Each row is a point. To make a cloud, some directions were put in groups of two or more. Within a group, all points are equally far from the middle, so they leave a hole (a ring in 2 directions, a hollow ball in 3). The other directions are filled evenly. Then the cloud was stretched, turned, moved and blurred a little. How many holes are there, and how many directions does each take, smallest first?

Cloud (14 x 2):
[[-20  26]
 [ 19 -27]
 [-40   3]
 [-40   2]
 [-21  26]
 [ 10 -31]
 [ 41  16]
 [ 39  19]
 [ 41  16]
 [-29 -31]
 [-29  20]
 [-39 -20]
 [ 13 -30]
 [ 19 -26]]
Holes: 1 (2)

Cloud (20 x 3):
[[ 31   2  -3]
 [ 44   7 -71]
 [-23   3 -38]
 [ 41   9 -24]
 [ -6 -20 -26]
 [ 45  15 -43]
 [-25 -20 -40]
 [  6  16  11]
 [ -1 -26  -6]
 [-39  21  -7]
 [ 47   5 -36]
 [-19 -16  26]
 [ 13  -3 -40]
 [-37  -5  35]
 [ -3  10 -26]
 [ 31  13 -58]
 [-14  -6  -4]
 [ 18   9   4]
 [-41  17  29]
 [-25  -3  42]]
Holes: 0

Cloud (20 x 3):
[[-27  31   6]
 [-29 -34   5]
 [ 17 -16   3]
 [-27  34   2]
 [ 20  19  10]
 [ 10 -54   8]
 [ -7  56  22]
 [-31 -43  10]
 [-10  56  20]
 [ 18   0 -15]
 [-29 -35   4]
 [ 16   9  24]
 [ -8  65  17]
 [ 13  -2  34]
 [ -9  24  40]
 [ -7  16  44]
 [-16  59  14]
 [ 10 -49   6]
 [ 17 -22  19]
 [-26  17  27]]
Holes: 1 (2)

Cloud (28 x 4):
[[ 37  -2  24  27]
 [-64  45  21  -4]
 [ -5  37  13 -28]
 [  5  13 -21   0]
 [ 21 -12 -13   2]
 [ 20   2  16  38]
 [-14  35  52   9]
 [-30  25  30  39]
 [-13 -16 -18   7]
 [ 22 -15   0  27]
 [-12  13  41 -28]
 [-43  18  41  -4]
 [  7 -15  57  15]
 [-12 -22  13  36]
 [-43  26  16  38]
 [  4   3  31  40]
 [-40  35   1 -28]
 [-15  52   6 -28]
 [ 21   2  43 -26]
 [ 14 -16  47  28]
 [ 22  13   7  35]
 [-41  24  36  25]
 [ 26  55   7   5]
 [-17  11  45 -24]
 [ 12  27  17 -25]
 [ 18 -29  -5  22]
 [-24  -5  53   0]
 [-40  -9  11 -32]]
Holes: 1 (3)

Cloud (28 x 4):
[[-31 -26  42 -18]
 [-48 -22 -23  58]
 [-39 -32   5  -4]
 [  0 -19  35 -17]
 [-14  17 -24   2]
 [ -6 -18  -7  12]
 [  3  29  10  23]
 [-14  44   9   1]
 [ 34 -42  -7  34]
 [  3  20   1 -17]
 [ 12 -29  -8  42]
 [-37  38  18 -22]
 [ 33 -27  37  32]
 [-11 -24   0   6]
 [ 22 -42 -20  53]
 [-20 -15  -3  27]
 [ 33  -5 -51  17]
 [-40  25  50 -17]
 [ 13  37   5   7]
 [-46  31  -1  -5]
 [ 19 -16 -19   2]
 [ 13  28 -22  -2]
 [ 31 -40 -43  50]
 [ -8  25 -24 -15]
 [  9   2 -29  62]
 [ 15 -10 -22  65]
 [ 29   5  30  13]
 [-25  -2  17 -24]]
Holes: 0

Cloud (56 x 6):
[[  6   4  13  45 -26 -16]
 [ -3  -9  38  51 -27  18]
 [ 15  -5  43  11  -9   3]
 [-29  49  43  51  17 -25]
 [-18  40  43  57 -22  17]
 [-35   7  25  33 -27  36]
 [ 23 -25  31   1   0  28]
 [ -9  12  15  49  16   0]
 [  3  13 -21  41 -25  28]
 [ 17  17 -20 -23  -7   3]
 [  2  25 -34 -30 -36   5]
 [ -1 -14   0  -3  36  16]
 [-16  26  27 -29  -5 -29]
 [-12  36   2   7 -53  24]
 [-32  31  31 -13 -42 -46]
 [ 31 -25 -36  -7 -13  32]
 [ 20  17 -31 -16 -12  -3]
 [-22   5  27  47  11 -29]
 [-35  22  12  -2 -44 -32]
 [-12 -24 -26 -45   6  -5]
 [ 18  33   7  -7 -21  -4]
 [ 28 -39  -7   7  16  24]
 [ 10 -40 -13 -32  23   4]
 [-49 -21   5   6  12  21]
 [-13 -33  25 -36  -7  16]
 [-44  19  53  33  18   8]
 [-16  33  -8 -35  11 -21]
 [-23 -20  63  16  18  -9]
 [-14 -29 -32  -1   4  16]
 [  6 -39  12 -46  -7  11]
 [-37  27  23 -36  -9 -43]
 [  9 -25  47   0   6   7]
 [ -5  25 -33  33 -31  33]
 [  8  29   9  51 -40  32]
 [  8  19   9 -21   5 -40]
 [  6  14  11  48 -41  34]
 [-51  46  32 -17  -3 -34]
 [  1  54  30  44 -31  21]
 [ -4 -42  22  44  13  13]
 [-39 -59  22 -19  28 -11]
 [ 19  41 -18  -9 -18 -26]
 [ 12  62  -9  27 -50 -12]
 [ 15 -13  42  14  -4  27]
 [-11 -24 -33 -11  15   7]
 [-21 -25  -9 -49   6  -7]
 [ 28  10 -20  37 -23  56]
 [ -5 -12  24 -21  -1  37]
 [-40  11  39  -5  33 -29]
 [-45 -38  33  12  24 -10]
 [-23 -44   8 -38  26  18]
 [-18 -22  56  47   0   3]
 [  7  -4 -40 -36 -15  16]
 [-42 -14  22  33   0   5]
 [ 17   2 -27   3 -44  -6]
 [-28 -22  25 -25  14  29]
 [-15  11  56  39 -14  15]]
Holes: 1 (4)

Cloud (78 x 8):
[[ 17  23  -3  43  61   2   9  39]
 [-39 -23  27   8  10 -38   8  30]
 [ 22   3   5  -3  -2 -27  54 -17]
 [ 42  27  12 -19 -14 -15  -7  28]
 [  9  27  44  11   6 -36   8  30]
 [ 36  14  27  16  17  26  -6  11]
 [ -9 -21 -31 -19  11 -27  70  -2]
 [ 19  24  20 -19 -61  29  13 -16]
 [ 30  35  10  40  22  10   9  -5]
 [ 15  45  12 -22 -20 -32  15   7]
 [-50 -42 -11 -41 -38 -13  17  36]
 [  6  39  24 -13 -43  26 -32  -7]
 [ -5 -24 -24  35  29  17 -34  20]
 [-26 -26   1   4  21  -4 -20  57]
 [-23   2   1   3 -39   8  13  10]
 [-29   6 -15 -32 -13  26  37  17]
 [-62  12  52   9  -6   2  34   6]
 [-41  11 -16  28  39  14   7  13]
 [ -8 -31   2  -9   9 -24  -3  33]
 [-38   5  30   4   1  33 -12  26]
 [-40   2  42 -22 -30  23   3  -6]
 [ 15  55  16  43  32  34 -23 -26]
 [ 25  17 -25 -26 -26 -29   6   1]
 [ -9 -47  22  -1  39 -20   7  39]
 [ 16  -9  14   4 -18 -34  21  -8]
 [-10  20  45  -8 -11   7 -18  36]
 [-32 -18  31  12  35 -13 -16   6]
 [-46 -27  10   9  29  35  -7  16]
 [-33  20  38  44   3  -4 -29  47]
 [  3  32   1  12  32  -4  29  -2]
 [ 31 -10 -14  -9  33   5 -32   4]
 [ 12  31  58 -10  -1 -32  -4  24]
 [ 16  42  13  25 -13 -12 -25  24]
 [ -7 -62  -3 -21 -18  35 -19   8]
 [ -3 -15  38   9  -8  42 -56   9]
 [-12  36 -36  64  20  29  13   8]
 [-22 -46   9 -25 -33  28 -56  -1]
 [-10 -16  -4 -16  -5   1  -1 -41]
 [  0  22  -3 -28   0   1  34  15]
 [ -5 -40  -1 -14  16   3  50  52]
 [-62 -14   0  10  35  14 -36  -6]
 [  6  19 -32 -21 -51  19  -4 -37]
 [ 24  -7  14 -14  -7  25 -49 -13]
 [  5 -16  28   0  21 -28  -8  78]
 [-17  11  -5  30   8 -12 -33  -2]
 [ 17  33  20  19   5  45 -67  19]
 [ 20  -6  29 -35  14  10  26  11]
 [-31 -24  23 -25 -18 -37  74  27]
 [-36 -65  14 -62   3 -35  41   8]
 [  7 -37  15 -48  -5 -38 -39  34]
 [ 30  91 -11   9 -36  16  -1 -26]
 [-16  23   2   7  19  20 -14  25]
 [-13  50  -6 -15  -4 -16  35  42]
 [-26 -17  34 -36  14 -29  35   7]
 [-49 -23  -8 -37   6  16  -5 -15]
 [ 41   8 -17 -28  -1   1  53   5]
 [-32 -10  35 -11 -19  -7  66  13]
 [ 37  36   8  38  10 -17 -16  22]
 [ 38  36 -30  13 -17  10 -20   7]
 [  8  14   7  22  24   3  62  46]
 [  4  23  31  22   3   2 -40 -49]
 [-40  19  24   1  -4   0  37 -17]
 [ 31  66  -5  39 -13  18   8   4]
 [-38 -38  29 -14  -4   7  12  23]
 [-13  21  12 -42   2  31  19 -29]
 [ 11  43  18  26 -27  -1 -42   9]
 [ 45 -45  -5 -48  -5 -20 -33  20]
 [ 31  45   1   1 -31 -18   4  17]
 [  5  -7  29  18  34  16  -2  -7]
 [  6  20  17 -63 -22  -8  49 -17]
 [ 22   5  28  40  29  28 -25  20]
 [ 46  76  -1  -1 -20 -18  22 -10]
 [  6 -33  18  22  33   3 -10  40]
 [-58  11  39 -32   7  22 -28  27]
 [ 39  28  18  -9 -33 -18  28  -3]
 [ 30 -54   0 -33 -28  -2 -35  22]
 [ 11 -31  11  47  22  23 -33  20]
 [ -9  26 -10  -4 -25 -26   5  34]]
Holes: 0

Cloud (72 x 8):
[[-30  13  34  17 -34  23 -37 -12]
 [ 19   7   5  33   4 -47  27 -65]
 [ 18  48 -48 -43  -9 -29 -13 -13]
 [-24  21  -4  22  75  13   3  -9]
 [  9 -27  51  13  -4   9 -55  31]
 [  5 -18  22  -9  17  23  30 -37]
 [  1  -2  31  53  30 -35  -7 -15]
 [-21 -16  -5  34  -8 -16 -35  -4]
 [ 35 -37   0  -1   3 -20 -21 -31]
 [ -2  -9 -21  26 -38  -2  14  19]
 [-10 -10 -12  36 -14 -19 -40   6]
 [ 12 -61   1  18  30 -13 -49 -24]
 [ 14 -38  25  35  28  -4  17  54]
 [ -2   1  -9 -53   7 -15  42   1]
 [-16 -13  -8  11 -38 -33 -12 -13]
 [-41   2   6   4 -18  16  16   0]
 [-14  20  -7 -21   5  21 -11 -59]
 [ -4  46 -16 -21   8 -22 -16  35]
 [ 31 -40 -15 -15   6  27  45  19]
 [ 15 -15 -13 -38 -33  12  -1  49]
 [-38  10  12 -40 -23 -12 -20 -25]
 [-25  59  -2 -22  -2  20 -24 -66]
 [ -2  -9  -7 -57   1 -35 -53   4]
 [ 38  11   2 -13 -13   6  53 -18]
 [-30  11   5  20  36  -1  35  34]
 [-16  -4 -11   4 -48  39  -4 -24]
 [ 23   3  -7  20  50   2  -6  31]
 [-12  -2 -10  52  -4 -31 -37  -5]
 [-24 -18  20 -26  -2 -50 -27   9]
 [ 11  48 -18 -19  10  45 -19   4]
 [-25 -16   9  12  25 -22   3  37]
 [-34 -20  14  15  35  22  27  38]
 [-44  13  33  20 -11  20 -21 -10]
 [ 33 -43  -4 -15 -23   3  -2  42]
 [-24 -15  39  13 -31  52 -13 -17]
 [ 27 -60  24  -2   5 -15  10  14]
 [ 42  11  36 -33   7 -11  -1  -3]
 [ 12  -5   6 -41 -21   7   1 -16]
 [ 12  17  11  14  25 -55 -42 -42]
 [ 20   1  17  50  32  18 -37 -33]
 [  5 -35   6   5 -19  -6   4 -26]
 [-33   1  15 -39  -9  49 -29  -8]
 [ 13   2 -53   8 -12   6  18 -52]
 [-37  13  49   5 -65  12 -17 -35]
 [  1  44  -3   6   0   8 -42 -51]
 [  0 -11  -5   4  -4 -21 -17  47]
 [ 19  20  14 -13  28 -38 -27 -15]
 [ 17   4  12  29  43  -6  26   0]
 [ -3  -4 -12  71 -26  -6  19 -12]
 [-18  38  27  24  13  21   7 -62]
 [  8 -17 -18 -10 -35  17  -6  27]
 [ 62 -21 -12 -31 -27  36 -45  -1]
 [ 23 -18 -28 -33  -1  46   4  12]
 [-28 -12 -25  14 -23  -6  14 -18]
 [  2 -22 -32   7 -20 -44 -12  28]
 [ -1  38  18   9   7  62 -12   0]
 [-18  25  20 -11  39 -16 -81  29]
 [-60  18  20   7 -36  25 -24 -36]
 [ 28  -6 -22 -48 -17  -8  18  10]
 [ 37 -19 -32 -17  33  33  18   7]
 [  1  47 -26 -42  22 -43  32   5]
 [ 12  14  11  48   9  11  70 -17]
 [ 14 -35   2 -11   6  -7  26 -12]
 [ 21   3  10  41   5  32 -44  11]
 [ 10 -45  17  56  -5   2 -32   5]
 [  5  14 -29   4  69 -13 -64  32]
 [-13  28 -31  33  49  23  -2 -31]
 [ -6 -22  36 -26  -8  -4 -41 -29]
 [-52  10  10  53  41  -2 -20 -19]
 [-16  41  21 -16  34  40 -23  21]
 [-23  55 -13 -16 -17  23 -15  31]
 [ 15 -41 -12   7   0  15 -16  44]]
Holes: 1 (2)

Cloud (93 x 9):
[[-27  33  43  37 -38  16  -5 -23 -49]
 [  4  33  38  -2 -45 -32  39  15  48]
 [-25 -28 -40  -7 -24 -34   8 -17 -18]
 [  0 -31  -4  22 -24 -22 -12  -1  40]
 [  4   1  31 -10 -40   6 -27 -21  14]
 [-58 -28  55 -24  -1  -2  23   9 -20]
 [ 27  34   0 -26 -12  -5  26  18 -20]
 [-22 -31  48  16 -30   9  -8 -19  16]
 [  4  48   4  20  -6  -1   3   9   2]
 [ 26  15 -10  16  -9  -8  25  39  44]
 [  4 -11 -19  -9 -56 -22 -34 -35 -67]
 [-55  28   9   7  -5  -8 -26  -8 -26]
 [-15  -8  -4  -6 -29 -48 -62 -12 -75]
 [-15  20   8  13 -39  25 -17  13 -27]
 [-28  -2  25 -33 -11  -8  -1  21  -1]
 [-28 -37  43  22 -43 -24  21  -3  -6]
 [ -4  12   3  25 -46   2 -17 -41 -61]
 [ 53  55  15  -7 -14  -1  15  22  31]
 [ 21 -16 -27  17  -8 -23 -36 -17  13]
 [-24  30 -32  30 -33  12 -19   8 -20]
 [ 42  12 -51  -7 -32  -7 -15  -9 -61]
 [-27  27  13  11 -37 -20  20  -2 -63]
 [  0  20  16 -10 -17  -7 -14  22 -47]
 [-67  -6  30  -7 -35 -10 -23 -38 -76]
 [-29 -16  -1 -11 -33 -23 -19  25  18]
 [-24  17   9 -25 -43 -11  38  -4  16]
 [-12  30   6  -6 -57  13  10  -6   1]
 [ -4  19 -18  -6  -7  -3  38   8 -30]
 [ 48 -18 -20   1 -38   6  19 -15  28]
 [-13  -5  14 -33 -45 -26  -7  27  29]
 [ 14  -5 -31  18  -6  -3  35 -39 -64]
 [-20  12 -24 -40 -16  29  31  39  11]
 [-23 -10  16   4 -31  19  73  24  31]
 [ 45 -12 -14  -9 -16  -7  30   3 -37]
 [-31  29 -17 -22 -12 -14 -34   3 -62]
 [-13 -11  15  10 -29 -36  46  -5  17]
 [  8 -35  -3  30 -14 -27 -26   1  28]
 [  7 -60 -15   2 -49 -27 -19  11  11]
 [-26  19  13 -21 -17  13 -13  35  17]
 [-13 -34   0  16  14  28  17  -8 -41]
 [  2 -68   4  18 -44  31   8 -11  45]
 [-33  24  34  15 -36 -13  33 -23 -18]
 [-10  15  28   8 -49 -16  22  -2  -6]
 [ 22 -38   7  18 -46 -26  10  -5  -1]
 [-41 -16  29  11 -46  -6 -41  -3  -5]
 [ 50 -14   6  16 -44  -4 -13 -27 -11]
 [ 24  14  -2  11 -45 -15 -37 -11 -91]
 [ -3  60  18 -24 -24 -42 -31  24  32]
 [  1  15  -3  -7 -22  31  71  13  49]
 [ -1 -36  -8  17 -10 -20  -6  12  44]
 [-41 -12 -10  28 -14 -35   5 -11  16]
 [ -1  31 -56 -31 -15 -14 -21  17  33]
 [ 37  13  10   7 -49 -20 -41 -37 -26]
 [ 31  44  -5 -22  -9   8   8  33  36]
 [ 34  74  -8   0 -31   2 -12  -9 -10]
 [-17   3 -49  -8  20 -18  16 -13  -5]
 [ -4 -15  -8 -21 -14  24  24  47  23]
 [ 37  20  -1  20 -17  14  15 -21  -6]
 [  6 -19  13 -12  10  -6  22  29  43]
 [ 68  21 -35 -11 -36   8  11   8  28]
 [ 21 -10  -9 -17 -20  12 -26 -23  26]
 [-24 -32  22  25 -32  11  28 -36 -56]
 [  1 -15 -15  22 -10   3  16 -37 -97]
 [  4   7  11 -19 -22   1 -33  13  36]
 [-28  20   8   8 -19   2 -33  -4 -90]
 [-50  27  23  14   2  13 -27 -16 -51]
 [-52 -13  35  16   1  30  13  18   4]
 [  1   0 -49  16  11 -20 -20 -12 -23]
 [-13 -15  24  15 -20 -43 -36  -8 -29]
 [  3  19   2 -24 -36   3  13 -20  31]
 [-32   1 -23  23 -52 -33 -31 -19 -13]
 [-74  -2 -21 -10  13  10  29  -3 -14]
 [ 30  -8   4 -24 -21  31  29  29  10]
 [ 45  32  24 -27 -52  10  11   3  49]
 [-35 -30  -8 -30  11 -12  55  11  25]
 [ 36 -22 -23  16   0  34  36  13  38]
 [-32  -4  56   0 -35  10 -13  -4  31]
 [ -8 -16  31 -31 -35 -19  35   7  22]
 [-54  16  59   5  -8  13  -9  21  -1]
 [  4  17  -1 -10 -15  -4  42 -17  72]
 [ 67 -14 -24  18 -29   0  25   8  36]
 [  9  -5 -42   4 -41  26  17 -29   1]
 [-41 -24 -23 -14 -22 -14   2 -24 -30]
 [-12   6  19  -1  -7  -5 -16 -53 -29]
 [-39  42   6  -1   3 -37  21  29  44]
 [ 16 -57  -4  30  21  30  37   5   8]
 [ -8   5  32  19   1   2  41  33  21]
 [  8 -48  25  15  -9   2  12  -3  59]
 [ 26  -4  18  14 -33 -30  21 -12  21]
 [-31   4  44   3  -8  -9  -5  27  29]
 [  6  26 -25  43 -13 -19  19  -8 -20]
 [ 43   7  26 -22 -25 -15  56   2  10]
 [-34 -14 -10  13 -27  19  51 -34 -25]]
Holes: 1 (2)
